Each row of a before or after table is a point. One or more steps were done to the points. Then noise was added and the rows were shuffled. The steps act on columns, c1 being the first. What was done? A step turns or swaps two columns, mirrors them in a line or flattens them onto one, adds a multiple of one to another, or multiplies or shifts one. Angles are multiples of 10 degrees, from the lower column toward the higher: turns from -170 to 170, lines from 10 to 170 but not 90. Use the fewest steps. Two steps may share a column if one is a turn and the other turns, adds or multiplies; they go together, in the order done. Otherwise the lowest column goes first.
In the rows, zero is written as 128.

Before:
[[106  91]
 [ 91 126]
 [135 213]
 [ 74 188]
 [115 167]
 [143 193]
 [122 110]
 [122 111]
 [ 86 165]
 [142 106]
 [140 156]
 [132 121]]
After:
[[108 132]
 [126  50]
 [131  44]
 [108 104]
 [130  63]
 [137 131]
 [131 152]
 [123 107]
 [113  65]
 [120  32]
 [127  54]
 [131  95]]
Steps: multiply c1 by 0.4; shift c2 by -60

Before, 10 rows:
[[159  59]
 [162 169]
 [158 163]
 [ 88 171]
 [166 103]
 [107 171]
 [110 111]
 [ 89 150]
 [164 168]
 [113  86]]
After, 10 rows:
[[138  93]
 [116 161]
 [121 149]
 [121 150]
 [108 179]
 [151  59]
 [120 153]
 [141  96]
 [115 176]
 [132 122]]
Steps: flatten c1 and c2 onto the line at 110 degrees

Before (13 x 3):
[[110 120  64]
 [156 164 114]
 [121 115  74]
 [148 127 118]
 [107 158  74]
 [106 184 119]
 [ 68 172 128]
 [105 174 103]
 [122 138 113]
 [144  89 127]
 [140 126 111]
 [ 91 186 156]
 [ 73 132 155]]
After:
[[ 57 150 122]
 [128  72  65]
 [ 92 169 120]
 [106 112  73]
 [157  94 131]
 [ 66 131 154]
 [145 110 109]
 [142 162 115]
 [120 125 113]
 [147 127 116]
 [137  80  69]
 [ 96 149 101]
 [ 63 196 159]]
Steps: add 0.7 times c3 to c2; turn c1 and c2 by 20 degrees

Before, 13 rows:
[[126 187  83 124]
 [ 95  49 162 155]
 [172 135 187 126]
 [147 209 121 105]
 [104 191 103 149]
 [126  93 212 163]
 [111 185 110  95]
 [180 128 161 202]
 [138 221 163 171]
 [177 107 148 113]
 [ 98 223  91 157]
 [161 142 152 101]
 [102  76 177 154]]
After (13 x 4):
[[114 130 124 144]
 [143 130 125 119]
 [187 132 138 126]
 [179 135 139 134]
 [141 131 126 147]
 [ 95 133 123 143]
 [ 94 130 117 138]
 [167 125 133 112]
 [176 133 145 160]
 [143 121 129 139]
 [ 96 125 126 142]
 [119 127 127 119]
 [108 122 121 121]]
Steps: flatten c1 and c3 onto the line at 10 degrees; multiply c2 by 0; multiply c4 by 0.4

Before, 9 rows:
[[152 156  92 107 116 148]
 [140  96 146 140  94 182]
 [ 74  70 155 186 128 120]
 [ 65  92 118 163 133 169]
 [127 152 130  93  89 144]
 [177 169 122 112 121 156]
 [162 157  78 125  77 138]
 [ 77 120 163 193 105 169]
 [173 164 109 117 110 155]]
After, 9 rows:
[[ 80 167 178 178 159 118]
 [102 141 108  99  69 152]
 [ 93 116 165 175 176  74]
 [110 186 139 145 107  93]
 [136 154 121 108  83 164]
 [137 149 103  98 103 157]
 [100 168 141 147 183  89]
 [145 155 118 117  77 162]
 [ 92 142 112 113 118 149]]
Steps: turn c1 and c5 by -60 degrees; swap c2 and c6; flatten c3 and c4 onto the line at 50 degrees

Before (14 x 8):
[[ 79 176 101  90 126 199 127  92]
 [126 148 129 106 106 122  81 139]
 [126 146  89 121 104 195 122 164]
 [148  98 185 132  73  91 149  73]
 [169 132 186 178 123 142 135 185]
 [139 130 154 124 124 159 108 129]
 [110  92 134  96 143 117 175 117]
 [ 92 153 141 122  82 158 149  86]
 [162 154 129 145  94 164 152 107]
 [ 78 170 120 124  90 133 166 127]
 [146  98 157 182 114 122 108 143]
 [130 159 127 180 153  88 161 120]
 [186 166 145 180 129 135 152 141]
 [166 134 143 202 105 129  60 162]]
After, 14 rows:
[[167 122 188 179 172 119 113 185]
 [148 131 185 133 125 198 129  73]
 [ 80 131 105  89 175  32  94  94]
 [127 133 126 109 157  99 175 137]
 [126 129  86 120 152  30  97 165]
 [ 81 129 118 120 143 147  96 128]
 [131 124 125 177 206 212 123 120]
 [ 94 125 141 120 132 109  95  86]
 [161 128 130 144 144  99  86 108]
 [163 129 146 201 154  71 195 163]
 [108 129 134  93 195 181  95 118]
 [144 127 151 121 174  63 133 126]
 [147 130 158 182 163 124 148 141]
 [196 130 146 182 177 137 106 143]]
Steps: multiply c2 by 0; shift c5 by 50; turn c6 and c7 by -150 degrees; multiply c6 by 1.6

Before, 8 rows:
[[117 155 127 132 127 131 129 108  94]
 [121  94 140 139 109 128  87 107 129]
 [102  82 117  89 124 140 164 141 148]
 [147 131 102 148 157 133 114 136 143]
 [120 138 136 123 120 105 159 170 157]
 [122 123 146 143  98 119 162 144  87]
 [ 77 138 133 164 109 150 128 118 111]
 [121 147 148 121 117 138 125 157 127]]
After:
[[144 150 130  95  93 134 119 116 147]
 [157 159 129 140  92 106 148   5 120]
 [129 113 143 134 167 127 101 180 122]
 [ 93 175 130 125 150 132 128 186 118]
 [129 166 131 148 108 138 126  42 120]
 [ 88 141 151 138 141 119 151  72 121]
 [110 158 163 115 155 149 126 146  78]
 [149 102  89 139 119 139 154  90 101]]
Steps: swap c1 and c9; shift c2 by 20; mirror c3 and c4 in the line at 30 degrees; multiply c8 by 3; turn c5 and c8 by 160 degrees; multiply c7 by 0.7

Before:
[[169 132 159 150 105 152  79 171 134 134 172]
 [115  77 116 137 175 174  83 120 136 121 164]
 [ 97 122 102  92 162  83  97 109  70  88 143]
 [185 148 132 157 173 142 159 106 150 103 134]
 [147 114 127  79 131  92 137 136 150 173 154]
 [148 127 110  63  93 127 106 133 153 103 157]
 [122 120 116  63 153 120 165 145  87 160 152]
 [ 88 157 165 151 124 100 144 136 118 122 171]
 [100 174 198 130 164 177 131 152  73 168 104]]
After (9 x 11):
[[147 112  86 156 158  93 136 139  98 136  82]
 [115  78 139 101 164 174  83 121  38 140 103]
 [ 96 121 176 150  69  82  97 108 133 146  98]
 [101 172  76 139  11 175 133 151 182  68 151]
 [186 146 154 101  93 143 156 109  98 121 138]
 [ 86 155 127  87  88 100 143 138 168  91 104]
 [123 121  99 173  90 120 165 144 127 143  75]
 [170 131 117  84 142 152  78 171 146  99 102]
 [147 125 156 171 172 127 107 131 137 142  70]]
Steps: add -1.5 times c2 to c9; turn c5 and c9 by -130 degrees; mirror c3 and c10 in the line at 130 degrees; turn c4 and c11 by 150 degrees

Before, 14 rows:
[[ 89 143 190 170  89 122 179 126  90 131 157 163]
 [189 101 106  93 120 140 150 177  99 150  95 147]
 [145  65 115 183 132 117 147 159  88 124  66 145]
 [125 139 148 168 124  80  80 159  74  76  86 147]
 [ 99 155 132 115 123 123 163 130  69 124 172  81]
 [106  90  97 118 104 129  96 122  95 151 107 120]
 [112 131 145  60 147 126 157  76 121 152 154 129]
 [ 85 122 185  88 144 170 162 138 127 143 147  95]
 [ 97 189 165 116 107 183 197  64 122 164 127 100]
 [193  74 168 179 107  77  89 145  75  79 116 122]
 [164 129 106 143 155 172 103 117  96 156 141 151]
 [148  98 125 140 132  78 121 176 148 158 113 107]
 [104 158 191 102 106 143 117  97  75 180 146 110]
 [ 92 152 134 128  74 176 152 111 127 120 145 131]]
After, 14 rows:
[[ 85 170  82 103 113 181  63 200 164 142 152 136]
 [144  88 179  70  94 116 141  94 108 132 132  64]
 [102 148 135 173 127 128  69 182 109 142 118 151]
 [128  84 140 119 150  80 144  90 113 166 152 121]
 [ 96 133 172 150  92 129 152 113 140 136 143 110]
 [101 146 112 116 109 174 106 142 193 104 120 139]
 [171 101 145 147  96 141  93  75 128 176 122  90]
 [ 80 120  90 155  69 142 126 190 136 162 139 152]
 [105 138 103 122  72 124  90 130 109 110 158 188]
 [ 94  97  89  62  80 123 105 169 147 113  85 139]
 [ 85  84 110 142 131 172  80 159 127 121 151 158]
 [151 104 101 117  73  79 186 116  99  83 125  81]
 [146 152 138 126 109 175 156 122 106 172 102 133]
 [208  66 155 102  73  77 186 138 116 120 137 121]]
Steps: turn c1 and c10 by 30 degrees; turn c3 and c8 by 140 degrees; turn c2 and c3 by -60 degrees; turn c4 and c7 by 150 degrees; turn c5 and c9 by -70 degrees; add 0.3 times c6 to c9; turn c11 and c12 by 110 degrees

Before:
[[129 110 100 143  23 128 123 115 109 146 180 126 143 147]
 [166 127 140 126  88 189  98  39 124 148 141 151 145 210]
 [164  58 154 111 115 109 129  68 102 169 159 103 113 139]
 [171 127 124 145 130 143 173 106 121 163  81 160 109 127]
 [159  85 124 113 166 100 203 125 113 200 137 134 113 152]
 [160 114 149 247 131 119 134 121  93 164 144  76 131 125]
 [153 119 130 103 157 103 174  82 100 149 139 156 147 135]
 [ 68 103 156  99 154 161 195 104 129 150 148 157 126 117]
 [156 136 112 104 123 116 119 126  86 166  42 159 149 143]
 [141 147 109 107 160 131 102  40  72 188 180 158 133 126]
 [110 144 124 195 151 121 110  97 131 144 152 148 124 126]
 [161 123 155  98 130 118 125 115 126 169 162 129 149 124]]
After (12 x 14):
[[142 131 131 249 123 117 163 125 151 139 142  75 135  96]
 [164  82 125 125  96  98 123 125 203 117 136 134  98  52]
 [109 150 130 196 105 124 120  99 110 135 154 147 115 110]
 [128 132 129 106 122 115 177 126 143 119  41 164 148  87]
 [150 119 137 108  98 105 142  84 180 123 139 150 137 102]
 [107 143 121 100  98 128 187  44 133 137 180 161 125  69]
 [ 91 104 162 101 106 163  72 104 182 143 147 145 116 109]
 [160 121 151 101 120 122 149 117 132 136 162 121 149  86]
 [169 134 136 145 135 145 135 104 171 132  77 159 111  93]
 [118 117 100 145 223 129 145 113 130 109 181 136 180 104]
 [151 123 148 123 163 188 162  40 103  45 142 146 157  93]
 [148  55 144 121 151 110 168  68 143 124 164  95 119  86]]
Steps: turn c7 and c9 by 120 degrees; turn c1 and c7 by 30 degrees; turn c2 and c4 by -10 degrees; turn c3 and c12 by -20 degrees; mirror c5 and c13 in the line at 100 degrees; mirror c10 and c14 in the line at 140 degrees

Before, 11 rows:
[[134 114  94  85 183 148 108 134 128 169  83 113 146 110 172 118 102 119]
 [131 155 111 185  94 176 109 103 125  82 145 159 125 114 133 122 144 167]
 [117 138 153 147 157 125 137 138 141 144  71 122 178  67 162 134  95 142]
 [117 122 144 140  80 133 131 113 124  22 158 129 127 111 137 112 142 113]
 [130  99 128 122 139 142 131 191  76 160  89 131 182 132 140 128 113 128]
 [121 126 118 157 180 127 140 161 139 147  87 120 145 142 129 101 113 102]
 [128 204 120 128  54 125 106 116 133 147 120 146  69 131 150  83 151 145]
 [127 134  84 173  56 109 144  98 143  46 117 145 154  97 115 109 182 185]
 [147 189 128 155 121  73 124 105 103 131 148 127  72 146 197  76 157 204]
 [163 205  64 172  85  91 152 152  83 124 133 154  47 105 186  96 150 168]
 [122 142 130 104 212 101 110 184 133 170 114 139 179 112 154 156 132 114]]
After, 11 rows:
[[128 166 154  60  53 126 128 120 122  96 126 147  73 130 144  83 151 107]
 [126  77 113 136 141 142 149 174 175 105 162 144 180 147 129 127 112 116]
 [ 72 172 199  59  82  87 146 172 174 143 113 148  45 121 168  93 150  69]
 [131  83 113  98 209 101 139 152 124  85 134 141 176 112 114 156 131 101]
 [131 124 135 129 180 129 150 172 114 126 172 139 145 139 104 100 116 126]
 [106  88 151 129 183 149 138 105 138  81 177 130 146 112 118 120 102  87]
 [142 143 115 141  80 137  66 125 138 210 100 121 125 113 117 111 140 116]
 [113 183 167 145  57 107  87 135 124 203 132 147 152  94 185 111 182 140]
 [148 135  89 122 156 127 146 149 138 123 186 143 179  68 143 132  98  92]
 [120 189 145 127  91 173  84 147 133 152 104 148 123 119 167 123 142 125]
 [112 184 141  81 121  71 124 125 144 122 112 119  76 152 204  76 155  57]]
Steps: turn c1 and c3 by -160 degrees; add -0.3 times c13 to c3; turn c4 and c8 by 40 degrees; turn c2 and c4 by -70 degrees; mirror c7 and c10 in the line at 20 degrees; mirror c9 and c14 in the line at 100 degrees; mirror c11 and c12 in the line at 100 degrees; turn c15 and c18 by -90 degrees

Before:
[[139 156 172 112 142 135  82 104 130 140 156  59 132 148 168 165  64 113
  108 153]
 [116 127 151 127  98 141 184 146 139  77 174 128 133 106 164 116 160 130
  158  83]
 [118 159 158 113  99 179 109 146 142 171  90  30 103 117 140 136 114 117
  102 172]
 [153 167 155 102 156 125 120 132  77 149 140  44 152 139 151 109 110 140
   86 169]
 [106 150 174 126 156 158 121 154 120 167 142  64 155 141 127 137 103  60
  108 180]
 [122 149 131 166  85 117 144 152 157  82 127 168 161  94 141 124 145 129
  109 123]
 [120 172 122 142 130 171 148 158 180 131 157 151 128 122 166 143 190 140
  107 113]
 [192 137 162 139 190 160 139 162 153 151  70  75 130 154  74 156  76 130
  171 155]
 [126 172 179 117 154  99 101 110 117 162 115  19 127 147 144 124 115  81
   74 104]
 [137 118 125 132  88  99 160 169 173  99 211 145 113 126 118 114 150 137
  102 111]
 [119 134 103 151 103 167 157 113 197 124 168 119 172 102 130  94 150 137
  122 112]
 [168 131 128 200 165 161 121 197 108 172 110  67 141 129  75 181  71 151
  180 114]
 [160 134 149 110 129 109 110 127 130 186 118  34 158 138 167 165 133  87
  125 173]
 [147 176 107 158  65 157 133 140 159  91 182 152 132 149 131  97 176 104
  154 124]]
After, 14 rows:
[[120 129 151 128  99  97 194 123 139 157 105  75 132 190 109 120 121 131
  157  82]
 [119 157 155 145  99 112  87 119 140  62 124  99 105 115 207 134 179 119
  102 173]
 [117 173 122 113 128  51 165 105 182 116 123 111 130 161  89 146 130 141
  109 113]
 [125 170 179 143 154 153 105 136 117  61 144  87 129 119 214 123 108  82
   74 106]
 [141 151 172 142 140 181 128 137 128  82 180  76 132  84 168 164 168 113
  111 154]
 [138 116 125 125  89 123 218  92 172 160 142 128 113 161 119 113  93 140
  103 110]
 [152 164 157 155 154 144 133 116  76  78 141  86 151  93 191 106 134 142
   87 172]
 [122 150 131  89  84 118 135 123 158 172 117 110 160 173  86 125 108 126
  109 123]
 [148 176 110  99  64  72 179 109 159 164 150 119 131 120 106  99 128 107
  154 125]
 [119 132  99 108 104  89 178 155 195 129 124 122 174 156 136  94 151 137
  123 109]
 [106 152 175 130 156 137 139  96 122  81 140 123 154  97 184 138 161  59
  107 180]
 [158 137 152 147 132 131 114 123 130  35 137  82 158  88 190 168 105  86
  128 171]
 [192 137 162 115 186 158  81  87 153 118  91 156 128 103 204 156 186 130
  170 156]
 [166 130 130  57 166 161 110  67 111  94 124 165 140 170 212 181 184 152
  180 114]]
Steps: multiply c4 by -1; turn c6 and c17 by 120 degrees; turn c7 and c11 by -60 degrees; turn c8 and c14 by 150 degrees; add -0.7 times c20 to c14; turn c12 and c15 by -120 degrees; turn c10 and c12 by 150 degrees

Before:
[[144 108  97 141 160 112 134 115 135 153 100 130 105 131 159 155 110  62
  139 103  99 125  96 105]
 [128 147 132 123 154 122  95 115 103 125 134 124 103 132 154 163 137 145
  152  44 125 145 144 109]
 [116 120 157 143 159 166  98 139 111 143 141 103 134 148 142 146  69 137
  180 135 123 126 163 144]
 [130 136  81 125 143 100 110 127 135 131 138 145 113 156 147 146 117 115
   94 144 113 102 128 116]
 [177 179  93 111 144 124 162  90 156 131 139 131 136 139 139 114 133  55
  121 136 134 176 136 121]
 [153 124 145 138 143 121 163 117 115 123 113  98 136 111 127 145 112 108
  133 152  91  99 143 120]
 [105 122  80 138 158 120 130 118 120 140 185 108 127 127 123 138 112  83
  147 143 109 161 130 100]
 [143 174 144 157 118 147 100 183 145 111 146 131 102 129 149 146 134 113
   93 127 123 107 137 141]
 [136 121 102 132 181 158 126 119  95 116  95 197  90 124 183 146 141 110
  143 130 123 154 149 135]
 [148 128 128 124 133 149 151 135 122  97 117 172 116 155 101 116 126 147
  136 135 128 110 163 166]
 [123 104 105 144 125 158 136 110 122 118  85 169 121 101 134 146 122 121
  147  84 181 139 161 115]
 [122 100 148 152 139 104 122  97 126 137 134 120  77 153 167 117 146 114
  103 144 114 103 131 142]]
After (12 x 24):
[[175 152  38 111 146 119 164  88 156 132 140 132  98 139 173 116 133 198
  120 176 128 209 136 122]
 [122  80 181 152 141 128 123  96 125 136 137 119  38 153 131 119 148 108
  103 183 159 163 130 144]
 [137  81  63 132 181 147 125 121  95 116  94 198  51 120 156 145 137 161
  143 171 105 142 148 136]
 [131 119  14 126 140 129 111 127 135 132 139 144  71 158 147 146 119 107
   93 186 160 161 129 116]
 [123 108  72 142 125  96 136 112 120 118  85 166  81 100 114 145 123 143
  146 124  73 131 160 114]
 [146  94  50 141 161 144 134 119 134 154 104 130  64 132 133 156 110 149
  141 143 156 230  98 106]
 [146 146 129 126 133 134 151 137 127  96 114 172  76 157 110 115 126 104
  137 174 108 106 164 168]
 [115 111 197 142 160 152  99 141 112 144 145 104  94 149 131 148  70 124
  178 174  97 117 161 143]
 [142 140 167 158 116 142 101 184 148 109 142 129  64 131 176 146 132 113
   90 167 113 161 137 143]
 [128 119 139 125 153 127  94 116 102 126 134 124  63 131 158 162 139 137
  154  82 135  97 143 113]
 [104 126   8 141 158 141 131 118 123 139 185 106  84 127 118 139 110 174
  146 184 143 180 132 103]
 [150 128 170 139 143 156 163 117 115 123 113  97  96 110 124 146 113 109
  135 189 153 174 142 121]]
Steps: turn c2 and c15 by 50 degrees; multiply c3 by 2.5; mirror c6 and c21 in the line at 150 degrees; shift c13 by -40; turn c18 and c22 by -110 degrees; multiply c22 by 1.6; shift c20 by 40

Before:
[[208 103  77 116  87 117 120 128 196 117 161 155  97  77 100 125 105 157
   96 136 128 134 110  96 164 124 105 168 177 151 136 135]
 [136  99  96 139 150 123 167 121 143 154  99 171 127 108 127 135 130  94
  105 142 143  97 115 159 155 152  93 132 151 155 167 228]
 [126 125 107 105 138 146 152 110 170 133 149 156 120 171 107 124 142 120
  117 132  91  97 173 146  84 157 144 122 176 129 138 196]
 [ 76 156 120 178  85 174 138 177  92  81 127 111 168 220 104 165 155 168
  143 176 162 164  74 116 140 157 135 110 119 160 127 196]
 [154 162 138 125 135 173 142 157 135 194 170 125 107 109 134 211 100  89
   59 129 107 111 108 147 123 159  89 137 200 136 132 147]
 [ 73 159 183 108  98 154 171 111 176 120 138 151 174 141 160 123 152 147
  140 118 143 107  94  91 179  80 122 177 156 106 141  84]
 [ 48 144 104  75 132 123 135 101 181 160  93 102 100 192 195 192  81 113
   99 104 143 134 129 153 148  99 133  87 141 154 114 137]
 [132 174 124 119 124 137 110  99 103  99 132  98 191  75  91 180 114 132
  127  85 106 125 157 134 130 107  84 105 163 101 113 127]
 [ 90 174 132 116 116 137 111  83 190  74  83 120 178  55 140 154 123 110
   89 136 122  64 149 142 152 153  73 106 124 144 166 131]]
After:
[[196 130  73 116  86 113 120 123 196 115 187 147  99  79 103 125 105 165
   98 138 178 134 112  96 164 126 105 132 216 130 134 166]
 [117 114  96 142 151 121 171 120 141 154 136 178 125 109 123 134 129 114
  105 141 194  98 113 159 154 148  92 226 180 167 164 133]
 [139 186 125 119 126 138 110  97 103  99 115 105 190  75  89 177 110 117
  125  86 156 129 157 131 129 107  86 127 140 105 119 107]
 [ 69 169 184 109  99 159 168 109 177 121 134 127 175 140 159 122 157 135
  141 115 197 106  94  90 179  80 127  83 144 100 143 175]
 [ 87 150 120 181  84 171 139 178  92  79 105 105 168 224 101 165 157 176
  141 178 212 162  73 114 140 155 134 193  94 135 132 114]
 [ 60 150 103  75 130 125 133 101 181 160  69 110  98 194 192 189  80 128
   97 105 194 135 130 150 145 100 133 135 133 154 113  91]
 [116 149 106 104 137 142 152 111 172 135 162 133 119 173 110 124 144 120
  113 131 140 100 174 143  86 156 139 197 198 133 140 125]
 [155 195 137 124 133 171 142 160 135 192 168 103 108 110 133 208 101  96
   61 130 155 110 110 147 123 156  89 143 200 154 132 139]
 [ 97 164 129 116 115 139 108  84 191  73  84 137 180  57 140 157 120 119
   87 137 173  62 148 144 153 153  76 133  86 151 166 111]]
Steps: turn c1 and c12 by 20 degrees; turn c11 and c12 by -40 degrees; turn c2 and c29 by -30 degrees; multiply c29 by 1.6; turn c18 and c30 by -30 degrees; shift c21 by 50; swap c28 and c32

Before, 13 rows:
[[129 122 132 128 124 112  95 111 136  55 121  89 125 152 101 136 118  74
  139  95 157  75 153  99 151 144 147  87  89 123  90 147  94 120 142 100
  106 119 138 169  71 132 129 103  69  86 117 126]
 [169 148  80 112 103 142 144 139 136 170  95 127 205  65 155 179 100 123
  128 187  67 185 107 147 109  83  43 193 162  89 162 202 103 172 156 163
  164  68  94 134 132  71 150 120 152  87 166 166]
 [125 160 111  88 125 128 109 186 154 116 137 114 107 144 137 144 117  84
  164 133 146 120 141 127 148 147  98  96  94 161 132 172 136  52 156 128
   99 106  94 148  79 132 127 112 140 131 159 137]
 [117 118 159  68 169 114 118 185 153  94 129 102 104 169 139 146  93 128
  165 106 123 132  95 122 148 152 112 110  98 119 157 168 141 110 104 132
   82 104  77 108 129 151 111  73 110 152 142 113]
 [ 74 135 157  79 134 106 166 166 144 108 143  77 114 120 138 174 118 152
  188 135  94 170  93 136 140 144 122 141 116 175 151 207 170  99 128 160
  143 103  88 134  85 148 131  62 131 116 166 125]
 [163 124  92 151  69 147 178 114 102 114  70 112 169  87 137 107 168 143
  109 131  77 147  92 123 154 103 131 128 138  95 136 140 154 133 196 124
  108  97 185 142 104  66 161 140 158  86 112 120]
 [120 143 176 118 131  91 162 167 160 106 147  99 120 154 150 139  77  78
  146 141  94 127 130 105 130 170 140 108  99 152 140 154 124  64 125 121
  103  92 116 147 113 135 143  68 106 141 166 142]
 [148 106 112 146  95 129 156 124  71  84  94 114 158  52 153  98 179 127
  110  97 122  65  79  81 154 136 152 131  90  86  97 123 117 109 187 108
   93 135 171 213  71 136 180 133 120 140  90 158]
 [ 92 146 105 120 120 186  96 161 128 123  92 156 174 103 157 173  66  85
  166 194  85 138 129 128  72  73 101 137 192 125 149 199 114 169 118 194
  136  40 102 110 174  91  91 151 139  54 163 185]
 [150 101 121 131  77 134 106 133 104  81 106 112 146 120 121  97 176  51
  116 120 140 101 111  66 142 151 155  66 149 112  86 137 132 123 152  82
   93 105 125 180  62 166 166  94  94 129 105 113]
 [149 109  92 148  56 177 163  93 106  83  94 123 162  48 138  83 171 143
   79 124  86 115  39 128 137  88 113 144 134  89 160 163  88 120 171  56
  110 100 187 210  61  94 164 128 145 119 120 133]
 [145 185 140  94 156 111 161 170 140 125 180  85 113 139 134 174  91 113
  182 131 106 138  85 141 169 150 124  82 109 145 135 164 135 113  83 141
   96 111 107 148  88 169  91  66 142 127 156 134]
 [131 133  89 124 109 141 125  90  80  45 127  87 119 136 132 106 161  80
   87 107 146  89 112  74 132 130 139  86 119 131 153  91 135 139 168 113
   97 138 167 192  76 152 180 113  87 147 103 133]]
After, 13 rows:
[[169 145  79 119 108 144 145 141 132 172  92 131 109  65 155 194 177 123
  128 185  63 189 108 151 112  84  45 194 123  91 172 204 102 143 155 166
  177  65  93 132 137  72 150  60 147  87 163 129]
 [145 110 119 150  96 126 148 124  71  86  94 119 115  57 155  80 103 132
  109 104 121  60  80  82 158 135 157 129 126  84  99 119 112  83 188 110
  129 137 169 210  70 133 181  94 118 140  87 175]
 [110 120 160  65 170 117 119 190 154 102 132 100 100 172 141 120 119 134
  162 108 117 134 101 117 144 159 117 113  96 119 169 169 138 166 104 135
   92 105  78 107 132 151 111 171 108 150 139 146]
 [121 161 114  87 123 131 110 182 155 118 137 115 120 144 138 116  51  85
  163 132 147 119 146 127 144 148  99  95  91 164 135 172 133 154 151 130
  117  99  92 149  77 134 125 154 143 129 159 154]
 [ 97 149 103 124 118 186  99 157 127 123  88 152 139  99 151 200 181  89
  169 200  87 144 127 131  71  74  98 139 150 128 143 200 109 189 116 192
  172  42 100 114 170  90  92  70 136  48 162 162]
 [148 185 144  93 159 108 164 165 142 131 182  83  77 143 134 147 124 115
  185 133 102 139  86 146 174 151 124  81  87 147 155 165 135 169  83 144
  109 110 106 154  89 169  91 165 144 124 157 156]
 [156 110  90 149  58 176 160  94 109  89  93 122 132  54 140  93 112 144
   80 128  86 117  42 124 131  89 116 149 164  90 158 164  87  84 171  61
  120  95 186 207  58  94 159 101 145 113 121 146]
 [ 81 132 157  77 134 105 163 168 148 109 141  76  84 119 139 160 110 152
  188 130  97 169  94 140 139 142 118 143  90 174 171 210 164 142 133 159
  135 109  90 141  78 148 127 163 132 118 168 116]
 [165 122  93 155  73 144 181 117  95 118  67 116 131  82 136 119 130 144
  105 131  82 145  93 123 155 100 133 127 152  93 131 135 155  83 194 127
  109  99 183 143 105  62 165  85 156  89 106 138]
 [119 142 174 115 130  94 163 171 156 105 150  98  83 152 146 118  75  78
  142 138  88 129 131 101 131 175 144 108 100 151 155 151 127 190 126 120
  131  93 119 147 109 135 139 158 104 133 168 158]
 [144 100 118 132  77 138 102 138 109  86 107 109  76 118 122 117 113  48
  111 122 146  99 115  69 144 153 154  69 162 111 100 142 134  81 159  83
   94 105 125 182  62 158 160 118  91 132 105 147]
 [131 133  88 126 112 138 125  85  81  46 127  88 130 134 133 110 133  83
   86 104 144  88 108  71 131 132 132  86 135 130 162  88 135  90 168 108
  109 140 165 198  72 151 180 141  84 144 101 151]
 [127 112 132 132 117 115  98 110 141  56 122  91  88 153  95 112 118  74
  140  94 154  77 146  94 150 146 148  87  93 124  97 147  93 138 142  99
  109 123 140 168  74 129 138 141  69  82 110 142]]
Steps: turn c13 and c44 by -110 degrees; turn c13 and c31 by -20 degrees; turn c16 and c29 by -40 degrees; turn c17 and c34 by -100 degrees; turn c37 and c48 by -50 degrees
